Every row gives one point. The window is the flat piece filled in between its corners: a triangle in 3 columns, a solid with four corners in 4, and so on. A path goes straight from each point to the next, and from the last back to the first. List the points from which the path goes on through the window.

Window:
[[ 0.12  0.28  0.16 -0.42]
 [-0.01  0.35  0.19  0.59]
 [-0.19 -0.05  0.13  0.24]
 [ 0.00 -0.29 -0.50  0.20]]
Path:
(1): [-0.33 -0.03 -0.02  0.03]
(2): [ 0.45 -0.14 -0.11  0.05]
(3): [ 0.48  0.03 -0.02  0.79]
(4): [-0.48  0.58  0.33  0.23]
(5): [-0.30 -0.04 -0.42  0.08]
(6): [ 0.29 -0.14 -0.10  0.48]
(7): [0.58 0.48 0.29 0.54]
(8): [-0.67  0.10  0.00  0.44]
Through the window after points: 3, 5, 7

Window:
[[-0.26 -0.64 -0.87 -0.60 -0.05  0.45]
 [ 0.01  0.67  0.30  0.33 -0.07 -0.01]
 [ 0.36  0.32 -0.13  0.44  0.15  0.18]
 [ 0.11 -0.29  0.04  0.11  0.40 -0.03]
 [ 0.42  0.59  0.03  0.16 -0.33 -0.31]
 [ 0.14 -0.04  0.25  0.76 -0.07 -0.04]]
Path:
(1): [0.12 0.13 0.63 0.14 0.16 0.34]
(2): [ 0.43  0.05 -0.04  0.25 -0.20  0.02]
(3): [-0.05  0.35 -0.02  0.48  0.28 -0.21]
(4): [-0.24 -0.37 -0.88  0.60  0.06 -0.05]
(5): [ 0.18 -0.10  0.39 -0.07  0.26  0.32]
(6): [ 0.24 -0.20  0.13  0.15 -0.21  0.30]
(7): [ 0.23  0.33 -0.37  0.20  0.07 -0.25]
(8): [-0.22 -0.40 -0.95 -0.20  0.44 -0.02]
(9): [ 0.04 -0.17 -0.09 -0.15 -0.17  0.30]
(10): [ 0.11 -0.17  0.00 -0.05  0.05  0.29]
(11): [ 0.00 -0.01 -0.31  0.16  0.09 -0.56]
(12): [-0.41  0.04 -0.19  0.34  0.54 -0.07]
(13): [ 0.84 -0.49  0.31 -0.11 -0.05  0.05]
(14): [ 0.30  0.29  0.69 -0.17  0.16  0.26]
(15): [-0.29 -0.19 -0.80  0.68 -0.06  0.06]
(16): [ 0.27  0.42  0.06  0.67 -0.10 -0.30]
Through the window after points: 8, 12

Window:
[[ 0.49  0.18 -0.21 -0.32 -0.57 -0.18 -0.48  0.12]
 [-0.07  0.31 -0.23  0.34  0.33  0.23  0.02 -0.02]
 [ 0.11 -0.07  0.02 -0.61 -0.33 -0.59 -0.09 -0.08]
 [-0.16  0.32  0.53 -0.10 -0.18 -0.56 -0.44 -0.21]
 [ 1.13  0.05  0.15 -0.31  0.15 -0.43 -0.03  0.59]
 [-0.10  0.40  0.10 -0.21  0.53 -0.30 -0.45 -0.49]
 [-0.27 -0.11  0.16  0.24  0.13  0.25 -0.46 -0.55]
 [-0.49  0.19 -0.27 -0.12  0.72  0.85 -0.25  0.33]]
Path:
(1): [-0.26 -0.25 -0.21  0.35  0.17 -0.04 -0.55 -0.21]
(2): [-0.01  0.33  0.06 -0.11  0.15  0.20 -0.18 -0.05]
(3): [ 0.29  0.17  0.23 -0.24  0.37  0.40 -0.10 -0.09]
(4): [ 0.28  0.07 -0.33  0.12  0.08 -0.50 -0.22  0.57]
(5): [ 0.32 -0.14 -0.60  0.40  0.15 -0.37 -0.26  0.10]
(6): [ 0.37  0.40  0.53 -0.49  0.23  0.26 -0.03  0.25]
(7): [ 0.34  0.17  0.55 -0.17 -0.33  0.31 -0.07 -0.31]
(8): [-0.50  0.12 -0.40  0.00  0.33 -0.25 -0.36 -0.05]
Through the window after points: 1, 3, 5

Window:
[[-0.35  0.32 -0.27  0.44  0.04  0.09  0.11  0.89]
 [-0.10 -0.48 -0.14  0.10 -0.92 -0.01 -0.25 -0.60]
 [-0.06  0.84 -0.12  0.07  0.46  0.23  0.17  0.36]
 [-0.36  0.54  0.53 -0.11 -0.25  0.22 -0.21  0.05]
 [-0.29  0.29  0.32 -0.33 -0.03 -0.08  0.36  0.04]
 [-0.36 -0.35 -0.29 -0.09 -0.24 -0.29 -0.47 -0.21]
 [-0.23 -0.53 -0.07  0.55 -0.19 -0.39 -0.26 -0.38]
 [-0.66 -0.34 -0.11  0.08 -0.07  0.13 -0.05 -0.54]]
Path:
(1): [-0.20 -0.28  0.19 -0.18  0.18  0.15 -0.19  0.22]
(2): [-0.23  0.22  0.31 -0.11  0.05  0.36 -0.24  0.20]
(3): [-0.48  0.31  0.10  0.15 -0.25 -0.41  0.16 -0.04]
(4): [-0.79  0.18 -0.47 -0.01  0.08 -0.63 -0.14 -0.66]
(5): [ 0.19 -0.16  0.44 -0.03 -0.66  0.48  0.04  0.25]
(6): [ 0.10 -0.37 -0.01 -0.04  0.08 -0.21  0.02 -0.06]
(7): [-0.94  0.45  0.10  0.61 -0.55 -0.06 -0.12 -0.26]
(8): [-0.53  0.30  0.03  0.02 -0.33 -0.61 -0.14 -0.37]
(9): [-0.24 -0.03 -0.21  0.09  0.14  0.28 -0.08  0.11]
(10): [-0.15  0.33 -0.02 -0.13  0.19  0.23 -0.07  0.20]
(11): [-0.16  0.81 -0.18  0.48  0.09 -0.03  0.30  0.05]
(12): [-0.36  0.88 -0.20  0.42 -0.36 -0.16 -0.03 -0.15]
Through the window after points: 4, 6, 8, 10, 12

Window (9 x 9):
[[-0.77  0.72 -0.16  0.36  0.90 -0.78  1.03 -0.78  0.29]
 [ 0.03  0.48 -0.02  0.22  0.42  0.15 -0.08 -0.11  0.14]
 [ 0.09 -0.40  0.27 -0.40  0.14 -0.05 -0.23 -0.13  0.16]
 [-0.21 -0.36  0.16  0.35 -0.07 -0.07 -0.11 -0.04  0.34]
 [-0.02 -0.24 -0.41 -0.08  0.26  0.14 -0.13  0.18 -0.07]
 [ 0.14 -0.48  0.15  0.16  0.57  0.33 -0.16  0.18  0.30]
 [ 0.52 -0.25 -0.14  0.14  0.16 -0.02 -0.06  0.13  0.48]
 [ 0.05 -0.12  0.15 -0.65 -0.12  0.68  0.55  0.35 -0.23]
 [ 0.10 -0.21  0.29  0.25  0.30 -0.36  0.11  0.05 -0.14]]
Path:
(1): [-0.04  0.12  0.30 -0.36  0.65  0.00  0.17  0.48  0.58]
(2): [-0.02  0.36 -0.18 -0.26  0.53  0.14 -0.19  0.32  0.51]
(3): [-0.08 -0.43  0.18  0.76  0.06 -0.26  0.61 -0.46 -0.40]
(4): [ 0.29 -0.22 -0.01  0.08 -0.02  0.02  0.18 -0.21  0.27]
(5): [-0.12 -0.23  0.14 -0.23  0.74 -0.12 -0.56  0.59  0.32]
(6): [-0.18 -0.40  0.04  0.10  0.15 -0.31 -0.09  0.46  0.24]
(7): [ 0.18 -0.08  0.09  0.10  0.22  0.49 -0.01 -0.70  0.06]
(8): [ 0.13 -0.29  0.06  0.22 -0.18  0.19 -0.11 -0.54 -0.28]
Through the window after points: 4, 6

Window (11 x 11):
[[ 0.12 -0.42  0.17  0.08  0.14  0.00 -0.32  0.49  0.20 -0.16 -0.24]
 [ 0.52  0.37  0.25 -0.26 -0.10 -0.55 -0.44 -0.49  0.05  0.11 -0.03]
 [ 0.28  0.19  0.20  0.58  0.15  0.42  0.22  0.10  0.15 -0.17  0.08]
 [ 0.24  0.09  0.56 -0.09 -0.02 -0.53  0.19 -0.68  0.14  0.28  0.36]
 [ 0.42  0.28 -0.07 -0.56 -0.23  0.28  0.26  0.43 -0.08 -0.30  0.17]
 [ 0.97 -0.25  0.10 -0.27 -0.05  0.55  0.18 -0.11 -0.31  0.15  0.39]
 [-0.16 -0.32 -0.71  0.37  0.13 -0.04 -0.30 -0.53 -0.22 -0.43  0.64]
 [ 0.12 -0.33 -0.13  0.11  0.16  0.34 -0.03 -0.14  0.53 -0.49 -0.13]
 [-0.12  0.10 -0.85  0.72  0.46 -0.23  0.64 -0.71 -0.26 -0.34  0.16]
 [-0.26  0.31 -0.59  0.45  0.06  0.19  0.38 -0.25  0.06  0.17 -0.12]
 [-0.08 -0.15  0.33  0.52 -0.43  0.25  0.47  0.02  0.18 -0.51 -0.54]]
Path:
(1): [ 0.30  0.04  0.06  0.10  0.21  0.11 -0.07 -0.44  0.02 -0.27 -0.13]
(2): [ 0.15  0.07 -0.31  0.17 -0.05 -0.33  0.12 -0.22  0.09 -0.02  0.25]
(3): [ 0.20 -0.54 -0.08  0.51 -0.25 -0.49  0.53  0.28  0.61 -0.57 -0.17]
(4): [ 0.23  0.24 -0.07 -0.19  0.26  0.72 -0.02 -0.28 -0.27  0.00  0.28]
(5): [-0.31 -0.35  0.26  0.10  0.39  0.04 -0.16 -0.36 -0.29  0.22  0.17]
(6): [ 0.72  0.45 -0.88  0.44 -0.13 -0.02  0.36 -0.03  0.41 -0.57  0.21]
(7): [ 0.86 -0.05 -0.21  0.24  0.02  0.21  0.31  0.13  0.17  0.02  0.21]
(8): [ 0.07 -0.04  0.17 -0.51 -0.11  0.33  0.02 -0.13 -0.26 -0.26  0.11]
(9): [-0.15 -0.21  0.20 -0.16  0.31  0.32 -0.65 -0.13 -0.47  0.27 -0.49]
(10): [ 0.40 -0.16 -0.04  0.38 -0.12 -0.10  0.39  0.32  0.52 -0.49  0.28]
(11): [ 0.60 -0.21 -0.72  0.25 -0.03  0.04  0.94  0.37  0.36 -0.41  0.38]
(12): [-0.16 -0.07  0.44 -0.17  0.08  0.11 -0.84 -0.10 -0.19 -0.05 -0.21]
(13): [-0.07  0.20 -0.16 -0.21  0.61 -0.05 -0.24 -0.42 -0.25 -0.08 -0.03]
(14): [ 0.58  0.14 -0.11  0.21 -0.65 -0.03  0.48  0.07  0.26 -0.19  0.16]
(15): [ 0.36  0.20 -0.37  0.25 -0.38 -0.06  0.17 -0.32  0.43  0.12  0.41]
(16): [ 0.39 -0.22  0.32 -0.14  0.44  0.52  0.23 -0.02 -0.58 -0.07 -0.09]
Through the window after points: 1, 7, 9, 11, 13, 15

Window, 12 rows:
[[-0.34  0.07  0.17  0.24 -0.53 -0.29  0.11 -0.21 -0.38  0.70  0.51  0.13]
 [-0.23 -0.11 -0.20 -0.38 -0.03 -1.02 -0.29 -0.08  0.03 -0.21 -0.12  0.06]
 [-0.26 -0.05  0.12 -0.44 -0.86 -0.31 -0.16 -0.45  0.12 -0.69  0.20  0.17]
 [ 0.31  0.88 -0.39 -0.06  0.05  0.18 -0.22 -0.13 -0.42 -0.04 -0.08 -0.30]
 [-0.10 -0.22 -0.58 -0.03  0.07  0.37  0.31 -0.29  0.42 -0.31 -0.07 -0.29]
 [ 0.10  0.10  0.03  0.14  0.43  0.02 -0.24  0.01 -0.01  0.34  0.71 -0.36]
 [-0.38  0.86  0.39  0.35 -0.33  0.36 -0.31 -0.03  0.81 -0.52  0.09  0.18]
 [ 0.39 -0.65 -0.13 -0.23  0.50  0.56  0.13  0.27  0.14  0.34  0.02  0.27]
 [ 0.53 -0.43  0.72  0.28 -0.11  0.13  0.54  0.18  0.21  0.25  0.07  0.25]
 [ 0.63 -0.56  0.20  0.12 -0.28  0.55 -0.50  0.07  0.30  0.13 -0.33  0.03]
 [-0.73 -0.67  0.40  0.18  0.24 -0.01  0.08 -0.55 -0.37 -0.42  0.44 -0.10]
 [ 0.02 -0.06  0.12 -0.34  0.16 -0.02  0.66  0.89 -0.15 -0.34 -0.25 -0.46]]
Path:
(1): [ 0.02 -0.53 -0.33  0.27  0.05 -0.27 -0.16  0.01 -0.22 -0.39 -0.09 -0.02]
(2): [ 0.13  0.16  0.34 -0.63 -0.14 -0.02  0.22 -0.14  0.25  0.49  0.22 -0.07]
(3): [-0.22 -0.01  0.51 -0.30 -0.42 -0.08  0.21 -0.35  0.43  0.43 -0.19 -0.06]
(4): [ 0.00  0.11 -0.48  0.20  0.19  0.20 -0.47  0.34 -0.07 -0.83  0.31  0.06]
(5): [ 0.58 -0.22 -0.21  0.62 -0.97 -0.18  0.02  0.44  0.09  0.09  0.28  0.39]
(6): [ 0.01 -0.09  0.21 -0.24  0.28  0.39 -0.25 -0.23  0.03  0.14 -0.13 -0.20]
(7): [-0.17 -0.13  0.83 -0.38  0.38 -0.18  0.14 -0.33  0.46  0.30  0.14 -0.27]
(8): [ 0.04  0.00 -0.12  0.11 -0.14 -0.05 -0.09  0.14 -0.09 -0.16  0.19 -0.11]
(9): [ 0.41 -0.31  0.08  0.69 -0.32 -0.17  0.27 -0.02  0.10 -0.17  0.24  0.13]
(10): [-0.04 -0.15  0.65 -0.65 -0.10  0.26  0.11  0.03  0.14  0.17 -0.07  0.09]
(11): [-0.21  0.00  0.21 -0.33  0.03  0.08  0.46  0.06  0.21 -0.21 -0.07 -0.37]
(12): [ 0.38 -0.61  0.00  0.50  0.18 -0.12 -0.05  0.87 -0.75 -0.19  0.14  0.22]
(13): [ 0.12 -0.08  0.21  0.17 -0.10 -0.07 -0.05  0.17  0.10 -0.30  0.10  0.07]
(14): [-0.05 -0.05  0.07 -0.59 -0.12  0.05  0.22 -0.28  0.33  0.74 -0.36 -0.13]
(15): [-0.34  0.21  0.29 -0.81  0.16  0.21 -0.04  0.56  0.25  0.11 -0.29 -0.64]
(16): [ 0.37 -0.42 -0.12  0.53 -0.10 -0.12  0.37 -0.15 -0.11 -0.63  0.28  0.31]
Through the window after points: 5, 9, 11, 13

Window (14 x 14):
[[-0.18 -0.77  0.36 -0.42  0.36 -0.15 -0.79  0.15 -0.12 -0.21 -0.20  0.13
  -0.13 -0.03]
 [-0.05  0.50  0.40  0.05  0.14 -0.25  0.38  0.27  0.10  0.14 -0.12 -0.19
   0.28 -0.22]
 [-0.38 -0.14  0.61  0.19  0.38  0.26  0.61  0.45 -0.48 -0.01  0.15 -0.09
   0.26 -0.21]
 [-0.30 -1.05  0.40 -0.73  0.57 -0.14 -0.36 -0.59  0.28 -0.29 -0.28 -0.35
  -0.32  0.51]
 [-0.14 -0.83 -0.27 -0.08  0.57  0.28 -0.16 -0.13  0.13 -0.43 -0.42  0.18
   0.07 -0.04]
 [ 0.05 -0.72  0.10 -0.50  0.30  0.57 -0.11  0.16  0.19 -0.19 -0.12 -0.10
  -0.52 -0.39]
 [ 0.06 -0.17  0.33  0.22 -0.05  0.02  0.45  0.13 -0.04 -0.07  0.65 -0.17
   0.56 -0.57]
 [-0.55 -0.61  0.40 -0.14  0.22  0.05 -0.30 -0.17  0.54 -0.02  0.04  0.33
  -0.40  0.30]
 [-0.18 -0.12  0.18 -0.04 -0.43 -0.03  0.49  0.42 -0.37  0.49  0.09 -0.13
   0.41  0.19]
 [-0.91  0.77 -0.33 -0.54  0.44 -0.28 -0.18 -0.55 -0.25 -0.62  0.75 -0.38
  -0.07  0.30]
 [ 0.31 -0.28  0.21  0.42  0.30 -0.14  0.34  0.40 -0.22  0.31  0.28 -0.11
  -0.15  0.05]
 [-0.18  0.09  0.13 -0.26  0.36 -0.33  0.77  0.26 -0.23  0.44  0.51  0.23
   0.35 -0.38]
 [ 0.06 -0.34  0.33 -0.27  0.32  0.38 -0.42 -0.67 -0.30 -0.08 -0.27  0.26
  -0.23  0.02]
 [ 0.08  0.11  0.47 -0.06 -0.23 -0.44  0.91  0.49 -0.23 -0.23  0.36  0.25
   0.16  0.09]]
Path:
(1): [-0.21 -0.11  0.03 -0.09  0.09 -0.08  0.27 -0.29 -0.32 -0.24  0.00 -0.12
 -0.25 -0.27]
(2): [-0.41 -0.03  0.04 -0.45  0.43  0.04 -0.13 -0.05  0.03 -0.20  0.35 -0.10
  0.04  0.17]
(3): [ 0.14 -0.38  0.33 -0.60  0.44  0.69 -0.39 -0.15  0.12 -0.09  0.14  0.02
  0.34  0.19]
(4): [-0.18 -0.36  0.17  0.13  0.18 -0.18  0.12 -0.25 -0.35 -0.06 -0.27  0.14
 -0.52 -0.24]
(5): [-0.20 -0.06  0.36 -0.04  0.01 -0.21  0.31  0.00 -0.19 -0.15  0.03 -0.04
  0.02 -0.16]
(6): [ 0.37 -0.39  0.09 -0.27  0.37 -0.09  0.45  0.84  0.13 -0.07  0.47  0.42
  0.20  0.54]
(7): [ 0.15  0.14  0.37 -0.32  0.52  0.12  0.16  0.21  0.24  0.04  0.10  0.01
  0.40  0.00]
(8): [-0.45 -0.17  0.13 -0.05  0.08 -0.34  0.35 -0.09 -0.32 -0.05  0.36  0.03
  0.04 -0.03]
(9): [-0.36 -0.53  0.26 -0.15  0.23 -0.73  0.76 -0.11 -0.64  0.04 -0.30  0.06
 -0.46 -0.21]
(10): [-0.02 -0.14  0.19 -0.10  0.13  0.15  0.18  0.21  0.10 -0.05  0.35  0.02
  0.38 -0.05]
(11): [ 0.09  0.29  0.57 -0.73  0.47  0.17  0.49  0.56  0.27  0.35  0.74  0.08
  0.16  0.22]
(12): [-0.44 -0.54 -0.19  0.27  0.17 -0.50  0.36 -0.32 -0.56  0.00 -0.20  0.13
  0.17 -0.60]
Through the window after points: 1, 3, 5, 9, 11
